Each row of a before or after table is a point. One or more steps were done to the points. Then noise was added and the rows were shuffled. The steps act on how far a point lies along the listed directions, d1 being the first. Name the steps. A step turns or swaps two directions, mirrors them in a line or flattens them onto one, adds a multiple of one to another, or multiplies one. Angles are multiples of 10 degrees, from the lower direction toward the higher: turns from -170 to 170, lines from 10 to 170 but not 90. Use the fewest steps. Two steps may share a direction if one is a turn and the other turns, adds or multiplies; they go together, in the order done. Otherwise the lowest direction goes first.
In the rows, zero is written as 128.

Directions:
(1): [126  73 150]
(2): [162 109  84]
(3): [176 139 160]
Before (9 x 3):
[[181  66 182]
 [106 114 163]
 [124  94 108]
 [146 111 114]
 [204 134 123]
 [113 144 135]
 [109  94 130]
 [100 126 225]
 [135 130  71]]
After (9 x 3):
[[169 139 176]
 [104 125 128]
 [144 130 112]
 [119 125 105]
 [135 124  73]
 [104 126 161]
 [205 140 123]
 [100 132 224]
 [116 127 137]]
Steps: flatten d1 and d2 onto the line at 110 degrees

Directions:
(1): [174 107 172 127]
(2): [120 132 136  61]
Before (11 x 4):
[[131 133 135 158]
 [117 121 143 133]
 [122 130 135 163]
 [ 87 167 102 151]
 [147 115 135 162]
 [148 122 135 162]
 [131 130 125 162]
 [ 92 147  80 132]
 [148 108 161  52]
 [111 128 115  92]
 [169  92 169 138]]
After (11 x 4):
[[110 127 116  69]
 [119 130 133 181]
 [169  91 167 146]
 [132 132 135 177]
 [151 121 132 181]
 [145 110 166   7]
 [ 92 147  78 134]
 [117 118 141 136]
 [ 91 167 103 163]
 [150 112 133 185]
 [132 127 123 184]]
Steps: multiply d2 by 1.6

Directions:
(1): [101  79  89 185 120 147 155 118]
(2): [109 168 132 173 171 164  85 143]
(3): [146 154 174 160  91 151 146  75]
(4): [ 65 147 164 141 109  94 154 162]
Before (13 x 8):
[[120 140 140 142 120 123 134 127]
 [126 103 115 149 101 124 158 113]
 [115 129 141 148 114 133 134 124]
 [129 118 137 129 110 114 146 112]
 [124 128 133 149 109 134 134 125]
 [137 106 120 101 119 115 141 130]
 [137 122 123 132 134 139 124 112]
 [122 141 146 136 126 123 131 123]
 [117 125 132 132 125 123 127 129]
 [121 131 135 130 126 124 135 128]
 [165 117 106 133 137 162 115  96]
 [117 138 133 134 126 131 133 128]
 [112 139 135 144 120 131 140 121]]
After (13 x 8):
[[164 111 106 124 141 152 115  98]
 [ 99 145 153 142 122 113 139 137]
 [129 107 123 128  96 109 161 118]
 [248  87  56 112 161 204  84  52]
 [ 87 141 145 145 112 114 152 136]
 [150 117 125  93 124 119 131 126]
 [113 127 138 145 104 122 141 134]
 [ 92 131 151 148 106 116 146 139]
 [121 127 147 121 110 104 146 123]
 [106 135 144 132 122 115 141 137]
 [ 94 144 150 146 113 108 144 142]
 [103 129 141 134 120 115 134 137]
 [ 99 140 140 138 120 121 141 137]]
Steps: turn d1 and d2 by -30 degrees; multiply d3 by 0.7; multiply d4 by 3

Directions:
(1): [136 121  68 132 102 118  98 182  63 129 121]
(2): [186 181 134 166 133  69  99 103 125 119 129]
(3): [ 93 134 175  79 122  91 114 123  83  82 160]
Before (12 x 11):
[[116 142 134 110 117  99 113 146 101 115 145]
 [185 140  43 181 110 159 154 163 146 178  98]
 [169 148 123 155 119 116 126 135 100  86 141]
 [148 123 103 148 124 115 124 161 113 131 104]
 [154 134 117 155 139 103 111 125 107 140 128]
 [133 157 141 116 108 100 108 117 108 127 143]
 [188 150  69 163 139 112 120 126 127 165 123]
 [112  45  32 172 139 249 150 188 176 216  69]
 [139 159 151 114 126 102  97 116  98 115 149]
 [144 143 113 115 136 108  92 152  52 114 154]
 [148 162 191 134 176 116 130  54 209 121 132]
 [172 159 120 121 118  94  86 114 109  98 128]]
After (12 x 11):
[[ 63  91 128  63  99 167 176 168  97 116 151]
 [ 96  86  94  89 134 173 157 146 121 156 139]
 [168 138  94 155 152 146 116 135 114 153 128]
 [118 105 128 124 128 131 141 154 122 124 111]
 [151 144 106 147 114 139 123 123 145 164 116]
 [151 151 111 154 127 115 120 137 142 146 123]
 [154 115 105 159 123 171 151 141 135 115 124]
 [ 13  83 207  20 125 107 101 150  39  60 179]
 [122 115 126 125 157 165 135 111 184 144 116]
 [122  96 111 140 140 150 136 136 126 156 121]
 [165 143 105 156 130 147 117 122 147 162 116]
 [158 115  84 136 121 168 119 129 159 143 102]]
Steps: multiply d1 by 0.4; turn d2 and d3 by -120 degrees

Directions:
(1): [136 125  98 197 179 153 178 120  97 122 104 156]
(2): [ 70 150  86 130 149 158 119 170 159 169 106  84]
Before (12 x 12):
[[132 133 121 148 129 139 134 125 114 118 125 137]
 [135 117 122 150 145 125 153 113 108 127 125 147]
 [111 131 100 130 149 136 133 140 149 144 124 120]
 [140 120 127 127 120 116 122 123 130 124 133 123]
 [112 128  88 158 165 146 139 135 123 130 112 131]
 [ 95 141  87 148 162 153 147 157 135 155 112 111]
 [ 98 153 100 134 148 144 139 156 151 147 115 103]
 [149 124 128 135 131 126 140 135 117 118 120 150]
 [155 114 145 133 117 121 131 115 122 106 124 149]
 [105 127 126  87 107 127  95 144 146 153 128  95]
 [147 130 138 148 127 128 150 113 117 111 123 151]
 [109 136 135  93 103 117  97 150 139 143 132 105]]
After (12 x 12):
[[141 130 111 179 150 147 156 118  97 111 116 152]
 [ 80 143  71 145 170 157 137 162 161 166 108 101]
 [149 117 139 115 107 107 114 116 131 118 140 125]
 [ 93 135  41 224 223 183 182 148 108 144  79 136]
 [177 119 142 181 143 127 180  90  87  89 121 185]
 [ 48 172  56 150 177 175 141 191 172 182  91  69]
 [191 101 167 137 109 106 141  89 100  81 135 177]
 [ 67 141 136  14  63 116  36 174 196 181 143  42]
 [168 118 128 160 144 127 161 120  96 103 118 172]
 [157 109 111 201 178 136 193  96  77 111 113 179]
 [ 81 147 152  21  56 101  42 173 182 163 149  61]
 [ 45 161  25 199 219 200 174 192 142 190  73  88]]
Steps: multiply d1 by 3; multiply d2 by 2.5

Directions:
(1): [ 95 168 162 102 146 104 103 224 147 114 132 149 118  92 143 159 121 172]
(2): [136 170 137  81 157 143  70  97  90 121 167  91 140 189 130 158 163 156]
Before (12 x 18):
[[113  83 102 164 105 126 185 110 155 153  98 161 134 100 109  95  92  85]
 [126  60  81 180  96 125 181  76 140 154 109 143 138 107 110  95 113  85]
 [143 120 119 106 137 150 120  44  76 129 170  87 130 167 137 112 159 116]
 [ 71 112 157 121 101 122 128 198 163 135 123 177 140  70 149 154  89 127]
 [118 165 133 112 129 113  97 143 112 141 156 104 140 153 127 140 149 157]
 [106 176 141  97 153 129 100 143 130 127 139 133 125 151 139 161 134 174]
 [169  36  79 209  85 134 249  58 148 135  63 173 114  72 103  60  83  59]
 [ 97 152 152 115 144 121 138 190 137 112 140 137 131 130 139 140 131 151]
 [143 104  96 151 128 171 142  57 132 120 133 135 142 173 123 111 127  84]
 [112 108 147 145 130  95 161 226 174 138  97 160  90  64 128 110  92 147]
 [164  80 105 145 131 156 129  33 108 136 140  89 139 165 126  99 143 112]
 [142  82 132 171 118 136 171  86 158 140  99 128 138 110 102  78 112 101]]
After (12 x 18):
[[ 89  91 137 133  87 128 146 152 153 144 122 167 145  85 143 136  87 100]
 [101  96 109 151 113 108 147 153 151 144 114 154 132  84 121 124 115 121]
 [125  88 129 162 115 102 175 176 169 147  93 149  98  72 124  89  93 122]
 [127 153 123 124 125 117 112 113 105 145 153 100 144 158 118 127 149 143]
 [101 108 116 150 116 113 164 156 164 145 108 167 135  89 116 111  92 108]
 [119 155 122 115 137 142 116 100 127 137 136 124 130 160 135 143 134 145]
 [130  91 123 170 113 111 207 171 162 117  73 191 105  37 126 107  85 121]
 [114 127 129 134 131 129 155 143 127 121 133 128 137 144 128 121 132 129]
 [121 113 156 155 133 121 150 142 166 129 104 132 132  98 112  97 110 130]
 [139 125 136 117 148 137  94 109 119 122 151  97 135 148 142 129 146 149]
 [120 135 116 128 145 154 116 122 136 110 137 146 136 154 135 134 124 119]
 [127 147 140  84 151 140  97  88  87 120 174  93 128 152 147 132 158 141]]
Steps: flatten d1 and d2 onto the line at 100 degrees

Directions:
(1): [105 130 107 162  60 121 166 114 109 101 158  91 100  84 141 150  45 129
 110 105]
(2): [118 102 142 171 146 170 101 200 133 103 118  96 109  88 202 146 167  96
 115 124]
(3): [190 152 133 161 140 140 148 166  93 118 155 129 122 125  96  85 113  80
 212  98]
(4): [133 140 150 104 132 142 197 151 134 164 169 179 137 177 212 147 103 124
 130 129]
(5): [151 104 178 133 158 121  77 156  88 142 144 118 170 116 130 158  72 209
 142 125]
(6): [124 138  65 145 110  73  98 111 102 101 116 146 131 145 180 174 151 141
 205 151]
Before (12 x 20):
[[149 133 102 140 125 118 159 157 126 117 148 150 125 151 178 135 123  96
  179 129]
 [133 140 126  97 132 102 134 119 128 151 121 150 138 161 159 158 113 162
  144 149]
 [147 125 149  98 146 107 100 117 122 165 132 149 171 156 148 157 106 195
  132 143]
 [132 124 145 141 121 134 118 118 123 138 139 108 145 108 106 138  88 167
   91 126]
 [103 131 142 103  96 138 178 112 149 155 143 128 112 130 146 138  95 122
   89 118]
 [102 110 142 113 151 159 106 126 132 140 128  96 135 117 124 140 101 149
   65 145]
 [139 140  99 131 111 125 118 105 123 122 121 137 135 140 111 130 147 138
  166 131]
 [120 125  96 153 118 119 126 143 119 101 129 136 118 120 179 169 132 113
  143 128]
 [137 117 128 153 142 153 145 169 117 122 125 141 119 149 206 128 146  93
  136 139]
 [135 130 121 105 172 110  92 124 134 124 103 148 149 130 128 126 152 132
  153 153]
 [108 129 118 150 103  99  98 105 116 110 124 125 140 123 136 160 119 166
  132 146]
 [143 116 177 157 142 172 126 188 118 132 166 106 131  93 148 139  73 145
  103  94]]
After (12 x 20):
[[170 132 203  96 192 167 144 176 135 185 167 178 168 175 143 120 109 157
  123 114]
 [135 127 170 109 117 138 178 156 120 174 184 157 155 158 248 186  44 180
  108 127]
 [141 133 152 117 134 130 138 120 128 161 149 145 159 148 130 143  97 172
  105 136]
 [154 132 118 127 140 127 155 154 135 129 141 152 130 154 146 115 132  97
  165 128]
 [131 138  93 147  93 129 128 115 117 110 129 125 124 124 133 142 128 133
  161 124]
 [118 139 129 125 116 100 128 110 123 137 138 161 153 162 169 164 120 167
  141 153]
 [144 116 143 137 163 158 132 162 127 135 114 145 128 156 163 105 162  97
  125 141]
 [137 131 113 117 152 118 121 132 132 130 119 169 139 159 147 149 163 122
  148 140]
 [108 115 142  99 160 154 113 123 133 153 130 118 143 142 134 141 110 153
   77 151]
 [124 137 142 106 116 125 173 140 129 153 148 143 127 149 202 167  76 152
  119 136]
 [117 124 117 139 133 123 125 149 123 104 130 122 123  97 189 154 103 121
  138 136]
 [111 128 145  89 119 133 144  93 157 159 118 124 122 131  80 111 125 129
   85 126]]
Steps: mirror d1 and d2 in the line at 120 degrees; turn d4 and d6 by -30 degrees; add 1.5 times d5 to d4

Directions:
(1): [196 117 157 123 209 108 121 129 161 102 130 201 125 166  97 128 146  91
 102 126 166  78 151 166 102 151  64 108 131 119 108 137]
(2): [162  94 169  63 126 169 144 118 113 180  84 108 169  82 144 197 157 151
 168  71 169 111 110 162 134 110 101 122 125 112 162 139]
(3): [149 128 113 116 105 208 107  93 161 110 114  92 152 147 136 164 200 106
  74 189 136 142 160 100 119 148 123 167 134  98 109  61]
Before (8 x 32):
[[ 32 171  61 214  70  90 128 150 131  73 172  93  89 144 139  38  75 132
  117 184  45 179 129  72 129 130 227 138 126 151 103 129]
 [160 106 132 104 147 139 133  96 131 124 115 143 147 130 117 150 144 123
  125 136 157 118 125 131 120 150 105 128 125 103 110 134]
 [123 103 124 124  94 152 122 113 120 153 118  88 137 103 151 155 140 152
  135 100 129 132 125 116 149 107 133 140 129 128 146 117]
 [118 140 120 166 101 135 126 134 125 120 123 117 126 130 142 116 114 115
  125 138  99 123 149 105 152 124 127 145 111 131 133 116]
 [ 91 103 134 135 115  85 158 161  81 182 133 139 137  92 134 121  74 175
  196  77 117 126  97 148 151  93 145 117 130 150 147 181]
 [ 45 117 111 106  49 167 143 134  86 173 130  61 138  99 157 146 113 164
  159 134 103 162 113  95 153 100 187 139 130 127 151 116]
 [127 121 144 112 132  87 148 147  88 144 127 147 122 119 137 128  80 153
  175  73 118 125 101 138 135 107 132 106 119 141 149 175]
 [123 127 138 148 139  97 134 125 136 111 122 152 107 125 110 102 118 112
  139 142 124 117 119 154 109 128 120 125 136 133 126 144]]
After (8 x 32):
[[121 143  93 149 113 142 112 117 131  88 145 125 114 176 132 115 137 111
   85 183  95 152 144  81 119 143 151 151 127 122 109  92]
 [119 144 130 194 205   9 144 178 142  79 168 215  77 163  99  31  41 110
  150 107 100  92 126 157 101 138 132  69 122 161 105 202]
 [170  99 133 131 148 136 104 109 152 124 130 144 134 140 128 146 156 119
   99 120 145  98 153 134 124 132  91 133 132 123 121 118]
 [133 103 126  97 112 151 143  96 112 139 113 109 155 105 134 157 129 148
  145 128 148 143 114 117 132 136 137 134 126 108 122 131]
 [121 133  84 189 127 139 109 125 154  94 162 148 125 183 113 101 147 107
   75 215 105 140 171  99 121 144 133 165 143 121  82  86]
 [ 92 131 126 146  99 117 136 120 128 119 119 119 110 110 123 108 119 123
  141 149 105 142 118 134 114 121 147 139 136 134 138 132]
 [137 132 139 157 139 109 133 144 127 123 121 152 123 131 133 118 104 111
  141 109 109  99 144 135 145 123 101 122 112 131 137 142]
 [162 117 146 124 205 126 115 133 160  98 149 206 128 193  97 123 140  76
   86 162 156  71 166 149 101 156  80 113 136 110  96 124]]
Steps: turn d2 and d3 by 110 degrees; turn d1 and d2 by 160 degrees

Directions:
(1): [144 141  98 128  93  93 184 217 116 179 139 149 132 127 132 148  96  72
 109 101  70 137 101  94 116 108 147 111  70 113 150 100  74 124  78 112
 132 118 139  80  88 164 144 192 105 183  99 142]
(2): [149 121  62  77 179 108 162 185 100 130 150 158 101 123 156 161 169 144
 156 136  87 108 123 172  91 153  96 104 134 180  96 127 121 107 125  77
 143 125 150  93 165 145 107  53 215 100 131 146]
(3): [ 83 153  82 106 122  93 105 130 137 130 142 102 124 165  67 146  47 195
 116 161 134 131 119 187  97 141 135  67 149  90 163 110 120 136 156 136
 115 100 197 183 139 128 149 168 162 124  75 167]
Before (12 x 48):
[[139  97 178 132 135 156 122 101 126 116 123 130 131 109 153 102 172  91
  137 115 137 109 138  99 155 125 123 146 133 155 115 152 159 116 128 132
  136 147  90 103 131 127 110 112 113 124 166 109]
 [ 85 131 132 122 134 136 102  74 152  98 109 105 127 142  97 129  91 188
  130 156 178 129 141 175 137 145 121 106 170 110 136 132 154 136 167 137
  124 123 150 176 151 102 140 137 152  73 114 110]
 [127 118 125 121 164 150 114 107 118 101 134 140 115 114 160 130 160 138
  157 132 158 105 126 126 124 163 117 146 137 159 107 144 137 119 128 123
  147 131 109 139 155 127 104  57 155  98 155 111]
 [138 105 131 137 134 134 112 103 129 111 113 137 128 131 132 121 136 127
  147 123 143 138 136 127 136 125 135 130 141 151 122 138 135 134 139 135
  124 115 119 141 135 109 121 108 136 127 155 128]
 [ 81 171  88 119  75  81 104 131 138 151 126 114 143 175  47 148   7 188
   97 131 127 144 121 176 100 136 156  64 141  50 182 106  94 156 129 159
  110 111 212 170 119 143 172 228 141 152  48 180]
 [ 98 127 135 110 142 148 104  82 126 118 141 134 120 136 138 130 151 147
  119 150 165 131 141 143 127 137 137 129 152 130 131 153 150 128 157 148
  139 136 114 167 142 110  97  85 135 102 139 111]
 [101 127 104 111 158 137  98  69 139 102 129  97 128 152  94 128 125 168
  139 159 184 123 141 166 134 143 115 122 165 125 146 131 147 128 153 138
  138 136 162 155 156  94 134 104 147  94 148 131]
 [152 109 172 152 104 145 131 133 123 133 124 132 124 125 161 108 155  92
  120 111 135 137 119  91 161 123 136 143 112 118 113 125 140 127 130 150
  125 146  87 115 113 116 128 131  93 156 141 116]
 [151 117 141 120 159 143 158 142 134 114 127 151 129  87 166 118 202 109
  157 119 110 128 129 111 138 143 118 152 121 174 103 137 164 111 123 113
  127 146  97  87 137 118 101  75 140 116 172  98]
 [126 129 159 131 147 140  87  53 134  86 121 116 132 147 119 119 150 171
  140 145 169 134 143 160 141 147 109 147 161 141 128 149 167 130 164 155
  121 133 128 178 161 116 137  81 130  95 149  96]
 [136 126 181 134 142 132 118 111 119 109 121 140 135 132 132 108 147 120
  134  98 139 135 148 103 151 129 143 161 128 146 115 151 152 146 113 144
  127 141 105 125 135 122 101  91 109 122 143 114]
 [ 97 151  62  99 113  55 132 195 140 165 151 121 128 174  65 173  29 157
  111 135 103 126  95 171  96 127 159  62 120  89 179  82  88 127 130 123
  125 107 210 171 124 141 147 214 152 150  48 180]]
After (12 x 48):
[[155 117 132 131 103 118 160 184 113 154 139 144 117 129 159 129 140  90
  117 109 103 134 106 102 140 125 135 117  96 116 119 111 115 120 115 129
  129 136 112  97 110 139 133 139 118 167 120 134]
 [119 117 153 142 138 162 103  51 143 104 115  99 141 133 117 106 149 122
  133 137 194 130 147 114 165 124 126 165 146 123 141 138 149 131 135 153
  139 153 118 137 133  91 132 115  90 112 172 104]
 [138 116 137 132 154 153 122 113 117 109 130 144 120 106 171 126 170 113
  155 117 152 108 124 102 134 153 122 160 120 157 107 145 130 118 114 125
  148 136  92 121 144 132 104  66 131 110 165 103]
 [147 101 150 122 129 134 156 154 117 141 133 145 126 108 160 119 164  69
  132 103 102 109 127  92 141 122 125 131 108 156 122 139 133 109 106 115
  141 141 101  75 118 147 115 128 121 144 152 119]
 [146 130 166 130 134 116 142 152 110 129 126 151 134 129 138 118 142  98
  130  87 112 136 136  92 146 122 145 155 106 148 118 141 129 144  92 130
  132 138 111 101 123 140 105 106 110 141 134 119]
 [ 69 163 134 140  81 117  60  54 154 117 110  93 150 172  44 121  25 210
  102 142 180 145 143 176 122 138 154  92 174  47 176 126 132 164 159 187
  103 122 189 205 131 113 165 205 119 127  71 163]
 [152 122 194 158 120 153 113  69 131 104 111 132 145 128 148 108 173 107
  130 111 156 141 137 102 166 124 124 183 123 142 127 148 153 131 129 157
  123 146  87 139 127 126 139 106  76 126 166  73]
 [ 72 142 105 113 131  89  69  95 161 116 136  91 130 181  48 145  44 212
  121 162 169 122 119 194 114 139 148  79 177  87 170 108 138 135 180 152
  119 115 199 230 152 101 139 178 150 106  70 165]
 [114 122 157 129 126 158 118  90 126 128 134 141 128 124 156 123 166 104
  116 130 157 135 137 105 141 126 146 150 130 130 129 153 141 129 134 153
  141 144  86 142 119 116  98 101 100 122 151  95]
 [103 120 183 155 112 163 106  55 157 100  91 109 142 123 122 106 120 135
  124 130 187 136 146 118 169 125 133 149 150 111 130 139 159 140 147 152
  127 140 100 154 127  98 139 153  92  91 142  79]
 [147 103 135 140 126 131 125 116 126 120 112 141 130 126 139 120 139 107
  145 113 134 140 131 110 138 118 141 136 126 152 122 135 127 135 127 132
  123 118 112 126 128 116 121 118 123 138 156 122]
 [152 123 121 111 158 130 173 169 129 126 136 157 125  90 164 129 195 106
  156 116  90 126 122 116 127 143 120 137 110 175 104 129 151 110 115 102
  129 141 108  77 135 127 107  83 152 125 162 107]]
Steps: turn d1 and d3 by 50 degrees; turn d1 and d2 by 40 degrees
